Each row of a before or after table is a point. The points were changed in one or more steps. Then noise was added and the rows were shuffled. The steps act on columns, c1 being the first. Write out the steps. A step turns or swaps two columns, mirrors them in a line or flattens them onto one, adds a multiple of one to another, or multiplies or shifts one. Angles are multiples of 10 degrees, from the lower column toward the higher: turns from -170 to 170, lines from 10 to 170 but not 90. Use the fewest steps. Two steps may share a column if one is a turn and the other turns, adds or multiplies; they go together, in the order done. Otherwise the lowest column goes first.
In the rows, 128 means zero.

Before:
[[87, 110],
[154, 92],
[144, 158],
[115, 119],
[87, 142],
[88, 167],
[114, 83],
[107, 148],
[238, 148],
[115, 163],
[230, 159],
[109, 154]]
After:
[[149, 94],
[117, 145],
[114, 155],
[104, 162],
[141, 105],
[130, 132],
[114, 159],
[112, 155],
[124, 132],
[144, 94],
[145, 96],
[101, 173]]
Steps: flatten c1 and c2 onto the line at 120 degrees

Before:
[[149, 156, 78, 174, 118, 87, 107, 170],
[160, 157, 148, 137, 123, 97, 103, 142],
[171, 160, 143, 178, 101, 102, 190, 164],
[162, 164, 155, 144, 118, 91, 97, 169],
[127, 162, 146, 180, 137, 155, 108, 131],
[143, 163, 157, 151, 98, 90, 93, 156],
[149, 168, 157, 166, 176, 113, 112, 44],
[115, 123, 160, 156, 107, 154, 129, 134],
[153, 156, 159, 153, 131, 103, 205, 169],
[99, 151, 146, 153, 105, 107, 138, 150],
[120, 87, 140, 159, 113, 116, 111, 173],
[150, 156, 151, 139, 111, 86, 100, 166],
[165, 121, 74, 141, 101, 103, 104, 148],
[107, 152, 43, 166, 141, 194, 112, 151]]
After:
[[149, 121, 151, 137, 86, 87, 100, 136],
[108, 128, 43, 167, 162, 194, 112, 131],
[165, 122, 155, 145, 102, 91, 96, 130],
[173, 124, 143, 182, 60, 100, 189, 133],
[116, 123, 160, 159, 75, 153, 130, 134],
[161, 134, 146, 135, 117, 95, 107, 123],
[147, 187, 158, 164, 245, 113, 113, 59],
[119, 89, 139, 159, 91, 115, 110, 175],
[154, 120, 160, 155, 135, 105, 207, 139],
[145, 128, 159, 151, 54, 89, 92, 128],
[167, 117, 74, 140, 60, 100, 104, 145],
[99, 127, 142, 153, 74, 105, 138, 128],
[125, 141, 146, 180, 150, 155, 109, 110],
[148, 120, 79, 175, 103, 89, 108, 137]]
Steps: flatten c2 and c8 onto the line at 130 degrees; multiply c5 by 2.5

Before:
[[99, 130, 136, 73, 120, 147, 187, 153, 79, 111, 131, 138],
[135, 73, 169, 152, 181, 127, 132, 164, 129, 173, 172, 72],
[113, 89, 168, 163, 191, 90, 121, 114, 142, 184, 218, 156],
[155, 41, 116, 89, 126, 126, 168, 140, 78, 83, 126, 140],
[121, 95, 165, 110, 129, 178, 180, 125, 139, 88, 166, 124],
[171, 189, 97, 162, 173, 131, 171, 106, 64, 61, 105, 120],
[105, 58, 167, 127, 213, 161, 148, 100, 162, 144, 173, 137],
[124, 80, 179, 134, 159, 121, 86, 65, 123, 175, 175, 93],
[114, 73, 198, 137, 167, 86, 166, 104, 165, 161, 131, 117],
[81, 73, 186, 130, 154, 135, 158, 143, 70, 68, 141, 127],
[148, 144, 119, 90, 207, 130, 142, 127, 52, 103, 90, 118],
[152, 143, 93, 146, 139, 165, 120, 154, 40, 99, 32, 156],
[65, 59, 119, 149, 173, 112, 141, 102, 142, 161, 166, 90],
[146, 180, 98, 110, 164, 119, 105, 155, 104, 39, 89, 132]]
After:
[[135, 75, 94, 153, 101, 176, 131, 215, 100, 138, 173, 55],
[155, 42, 169, 90, 129, 127, 167, 188, 99, 85, 125, 143],
[80, 72, 121, 130, 110, 146, 158, 193, 46, 67, 141, 144],
[114, 73, 51, 137, 146, 181, 167, 153, 111, 142, 130, 85],
[112, 90, 87, 163, 130, 202, 120, 165, 114, 194, 218, 128],
[171, 188, 193, 162, 103, 167, 171, 155, 99, 55, 105, 137],
[145, 179, 166, 110, 118, 164, 105, 205, 129, 61, 90, 186],
[148, 144, 185, 90, 86, 195, 141, 175, 75, 98, 88, 124],
[99, 129, 152, 72, 115, 111, 185, 204, 85, 104, 131, 119],
[66, 59, 125, 149, 119, 174, 141, 151, 144, 134, 169, 75],
[151, 144, 212, 146, 91, 118, 121, 204, 84, 117, 32, 170],
[104, 57, 76, 128, 56, 186, 147, 150, 129, 140, 171, 118],
[123, 79, 91, 133, 118, 158, 85, 116, 92, 164, 174, 93],
[122, 95, 91, 110, 83, 104, 180, 176, 112, 78, 166, 121]]
Steps: mirror c3 and c9 in the line at 110 degrees; turn c5 and c6 by 120 degrees; add -0.5 times c7 to c12; turn c10 and c12 by -30 degrees; shift c8 by 50

Before:
[[176, 87, 109, 130, 152, 153, 106, 126, 137, 83, 126, 106, 87, 101, 162, 87, 155, 169, 144, 185],
[81, 202, 146, 128, 158, 138, 150, 204, 82, 122, 205, 167, 195, 145, 89, 141, 166, 162, 145, 91],
[164, 64, 145, 141, 169, 110, 153, 144, 209, 91, 122, 138, 99, 100, 165, 122, 120, 120, 144, 190],
[137, 87, 154, 192, 88, 126, 118, 97, 208, 117, 26, 145, 236, 110, 96, 127, 227, 77, 185, 115],
[154, 96, 116, 124, 139, 103, 119, 99, 169, 62, 114, 90, 99, 49, 145, 129, 88, 88, 146, 172],
[208, 138, 126, 122, 160, 132, 126, 119, 155, 108, 86, 129, 41, 132, 184, 114, 105, 155, 135, 148],
[163, 85, 161, 151, 148, 135, 101, 111, 140, 102, 125, 74, 133, 154, 181, 132, 118, 146, 128, 175],
[81, 171, 133, 115, 160, 92, 179, 203, 82, 171, 192, 147, 181, 148, 114, 89, 189, 134, 80, 93]]
After:
[[109, 81, 165, 147, 147, 135, 98, 112, 138, 107, 165, 75, 116, 113, 177, 129, 125, 144, 127, 101],
[80, 89, 152, 189, 94, 128, 120, 99, 206, 116, 171, 146, 13, 130, 93, 131, 227, 80, 181, 222],
[18, 170, 136, 113, 157, 93, 177, 205, 84, 170, 78, 146, 76, 169, 120, 92, 193, 136, 85, 83],
[118, 87, 112, 130, 151, 148, 105, 123, 136, 80, 140, 106, 168, 69, 159, 88, 153, 169, 141, 123],
[103, 63, 146, 140, 168, 111, 154, 145, 204, 84, 148, 138, 161, 65, 162, 126, 119, 119, 150, 124],
[87, 97, 119, 120, 141, 104, 117, 101, 169, 60, 111, 88, 157, 42, 149, 132, 96, 87, 149, 162],
[146, 137, 126, 119, 159, 130, 122, 119, 150, 105, 171, 128, 219, 118, 185, 110, 109, 154, 132, 149],
[25, 202, 146, 128, 157, 139, 150, 205, 82, 121, 75, 171, 63, 171, 93, 137, 167, 159, 146, 79]]
Steps: shift c1 by -60; turn c14 and c20 by 50 degrees; turn c11 and c20 by -130 degrees; multiply c13 by -1

Before:
[[196, 145, 156, 152, 71, 111, 123, 179, 157, 108, 131, 107, 118, 74, 156, 99, 110, 177, 113, 129, 83, 46, 100, 185, 110, 169, 48, 63, 83, 172, 194, 143, 161, 195, 103, 100, 197, 172, 115, 115, 105, 146, 77, 112, 82, 159, 196, 121, 143, 170, 199, 156, 128, 159, 111, 99, 133, 176, 111, 116, 127, 103, 116, 130],
[154, 148, 13, 136, 148, 126, 123, 112, 166, 187, 81, 114, 172, 107, 112, 166, 92, 121, 152, 119, 107, 86, 146, 124, 103, 92, 177, 148, 83, 186, 133, 103, 108, 141, 133, 87, 127, 114, 163, 128, 125, 129, 151, 107, 169, 143, 115, 154, 110, 110, 145, 173, 82, 201, 74, 65, 155, 76, 69, 179, 123, 163, 128, 122],
[177, 161, 84, 134, 179, 191, 110, 178, 117, 135, 153, 121, 115, 112, 137, 185, 87, 150, 112, 128, 120, 128, 92, 110, 149, 200, 89, 158, 59, 168, 162, 208, 64, 164, 90, 133, 130, 147, 132, 124, 215, 206, 208, 163, 119, 81, 134, 113, 191, 170, 153, 170, 124, 113, 144, 116, 99, 119, 89, 108, 77, 206, 116, 121],
[135, 62, 83, 134, 196, 157, 185, 169, 166, 155, 92, 132, 170, 146, 104, 125, 127, 201, 140, 72, 178, 66, 177, 142, 109, 141, 171, 178, 179, 110, 127, 134, 108, 237, 109, 77, 82, 152, 54, 138, 144, 146, 122, 182, 112, 138, 158, 184, 134, 114, 109, 80, 151, 82, 192, 83, 146, 150, 118, 105, 113, 88, 93, 156],
[106, 98, 114, 133, 116, 96, 130, 119, 148, 163, 145, 102, 60, 103, 86, 105, 90, 135, 168, 65, 83, 106, 80, 131, 147, 188, 171, 159, 160, 92, 56, 181, 107, 105, 149, 141, 128, 142, 128, 151, 210, 78, 180, 112, 73, 139, 93, 129, 168, 99, 177, 176, 123, 112, 111, 46, 134, 170, 129, 81, 107, 115, 165, 166],
[129, 138, 152, 107, 92, 132, 108, 164, 157, 160, 150, 128, 166, 99, 95, 136, 47, 145, 137, 57, 51, 69, 111, 91, 34, 91, 172, 159, 108, 144, 181, 185, 107, 145, 142, 143, 176, 108, 142, 142, 116, 216, 115, 102, 178, 125, 85, 192, 91, 155, 129, 121, 97, 110, 137, 107, 148, 84, 64, 129, 118, 65, 141, 122],
[128, 170, 94, 86, 154, 108, 173, 148, 93, 145, 106, 74, 146, 106, 145, 140, 91, 133, 204, 180, 79, 113, 123, 133, 178, 143, 127, 158, 136, 141, 113, 176, 82, 184, 124, 110, 127, 128, 131, 111, 149, 204, 126, 53, 152, 98, 126, 143, 143, 138, 137, 150, 217, 133, 159, 126, 150, 63, 76, 112, 154, 122, 119, 174],
[228, 118, 115, 116, 131, 114, 125, 161, 183, 122, 134, 106, 134, 52, 88, 183, 98, 132, 195, 154, 174, 148, 158, 80, 91, 139, 219, 249, 192, 84, 92, 172, 80, 109, 137, 216, 136, 106, 181, 52, 126, 114, 128, 116, 126, 147, 137, 176, 86, 186, 113, 148, 131, 162, 147, 79, 149, 153, 46, 147, 50, 123, 171, 131],
[164, 110, 101, 140, 153, 104, 154, 110, 182, 140, 190, 133, 124, 101, 147, 125, 115, 118, 133, 136, 96, 112, 82, 82, 117, 194, 153, 146, 184, 155, 40, 138, 146, 114, 127, 159, 87, 142, 197, 173, 118, 157, 168, 120, 165, 108, 143, 155, 128, 157, 89, 153, 128, 117, 132, 86, 160, 65, 143, 199, 122, 106, 79, 140],
[192, 147, 93, 77, 77, 135, 111, 179, 57, 165, 116, 75, 176, 95, 115, 154, 145, 153, 171, 80, 63, 95, 173, 149, 99, 152, 116, 199, 132, 161, 24, 79, 91, 73, 152, 60, 148, 141, 156, 137, 168, 120, 63, 41, 164, 122, 120, 70, 162, 153, 153, 145, 103, 124, 183, 112, 120, 121, 136, 96, 101, 137, 197, 112],
[156, 126, 106, 87, 76, 114, 90, 108, 169, 166, 79, 118, 140, 132, 165, 77, 130, 140, 129, 176, 149, 192, 86, 102, 151, 139, 116, 115, 154, 168, 169, 178, 130, 56, 105, 159, 85, 100, 247, 117, 197, 151, 87, 102, 112, 151, 176, 166, 81, 111, 107, 174, 108, 157, 118, 95, 113, 129, 50, 177, 84, 121, 101, 140]]
After:
[[155, 128, 105, 88, 81, 113, 89, 109, 169, 169, 81, 120, 144, 132, 165, 74, 131, 142, 133, 172, 151, 193, 87, 102, 152, 138, 110, 118, 152, 166, 168, 175, 134, 54, 103, 158, 82, 100, 249, 114, 194, 137, 87, 105, 113, 151, 173, 166, 80, 114, 103, 175, 170, 158, 82, 96, 113, 129, 48, 153, 87, 124, 100, 139],
[178, 162, 85, 134, 181, 193, 109, 179, 116, 136, 152, 121, 117, 109, 137, 187, 88, 154, 111, 125, 120, 127, 90, 111, 149, 198, 117, 157, 61, 166, 159, 207, 65, 165, 90, 134, 128, 148, 133, 124, 215, 159, 213, 160, 88, 85, 136, 114, 191, 169, 155, 173, 186, 116, 155, 116, 101, 119, 88, 130, 79, 206, 115, 121],
[136, 62, 81, 133, 197, 156, 190, 169, 164, 153, 92, 131, 167, 150, 107, 123, 125, 202, 140, 69, 174, 68, 173, 143, 111, 141, 115, 175, 178, 111, 128, 133, 109, 235, 107, 79, 80, 153, 52, 139, 140, 136, 123, 184, 173, 138, 157, 183, 141, 112, 108, 79, 126, 86, 191, 84, 146, 150, 117, 165, 114, 84, 95, 157],
[128, 136, 150, 105, 93, 133, 109, 163, 155, 159, 149, 131, 166, 99, 97, 138, 49, 144, 136, 53, 54, 69, 110, 93, 32, 88, 177, 155, 102, 142, 182, 185, 107, 139, 144, 143, 175, 106, 142, 143, 120, 166, 115, 102, 175, 124, 82, 193, 92, 155, 126, 123, 125, 111, 136, 103, 147, 81, 65, 134, 118, 65, 140, 121],
[229, 117, 110, 117, 132, 113, 127, 164, 183, 123, 133, 105, 136, 48, 90, 182, 98, 131, 196, 157, 176, 142, 157, 81, 91, 141, 126, 251, 194, 84, 90, 168, 82, 108, 139, 216, 138, 107, 183, 53, 130, 122, 127, 120, 220, 147, 137, 175, 87, 186, 111, 148, 63, 160, 123, 79, 151, 153, 50, 154, 50, 123, 170, 136],
[131, 171, 92, 87, 153, 106, 173, 146, 92, 147, 105, 76, 145, 104, 148, 141, 90, 136, 208, 180, 78, 109, 124, 134, 179, 143, 153, 153, 135, 144, 113, 178, 79, 182, 125, 111, 128, 128, 128, 113, 147, 165, 125, 51, 127, 97, 127, 144, 143, 137, 136, 149, 238, 131, 163, 125, 145, 62, 74, 140, 155, 120, 120, 177],
[195, 145, 157, 150, 72, 109, 127, 178, 154, 104, 129, 109, 116, 75, 154, 98, 107, 179, 112, 131, 83, 44, 103, 187, 107, 164, 85, 65, 82, 174, 193, 145, 162, 195, 105, 101, 198, 174, 117, 114, 109, 139, 77, 112, 49, 160, 193, 114, 146, 168, 202, 155, 191, 162, 125, 98, 133, 172, 107, 108, 127, 103, 116, 132],
[104, 99, 113, 131, 112, 96, 130, 119, 149, 164, 142, 102, 61, 104, 84, 106, 88, 139, 168, 66, 85, 105, 79, 132, 146, 186, 70, 156, 162, 95, 56, 185, 106, 111, 151, 145, 128, 141, 126, 153, 210, 109, 183, 115, 171, 140, 94, 127, 169, 102, 177, 173, 68, 111, 153, 47, 132, 173, 127, 82, 109, 113, 163, 167],
[190, 150, 93, 78, 81, 135, 111, 177, 54, 165, 120, 74, 177, 97, 114, 154, 145, 151, 170, 80, 63, 96, 172, 153, 96, 154, 165, 201, 133, 165, 23, 81, 88, 69, 150, 64, 147, 145, 155, 137, 170, 124, 61, 38, 117, 121, 119, 74, 161, 149, 152, 146, 153, 125, 190, 115, 122, 119, 135, 147, 100, 136, 198, 108],
[167, 106, 98, 143, 154, 105, 154, 111, 180, 141, 190, 135, 124, 98, 148, 127, 122, 119, 134, 135, 94, 114, 83, 83, 120, 196, 167, 143, 185, 151, 39, 136, 144, 115, 124, 158, 86, 139, 194, 170, 118, 142, 165, 124, 154, 113, 142, 156, 125, 157, 88, 154, 167, 118, 77, 86, 159, 67, 144, 179, 126, 104, 77, 142],
[151, 142, 9, 137, 149, 123, 126, 113, 169, 188, 82, 113, 172, 104, 113, 164, 92, 120, 155, 121, 104, 90, 146, 127, 101, 90, 167, 149, 81, 184, 136, 104, 111, 142, 133, 88, 126, 115, 162, 127, 123, 129, 147, 106, 178, 144, 119, 152, 114, 114, 145, 174, 170, 200, 49, 64, 151, 75, 70, 121, 125, 161, 130, 121]]
Steps: swap c27 and c45; add 1.5 times c30 to c53; multiply c42 by 0.4; turn c55 and c60 by 50 degrees
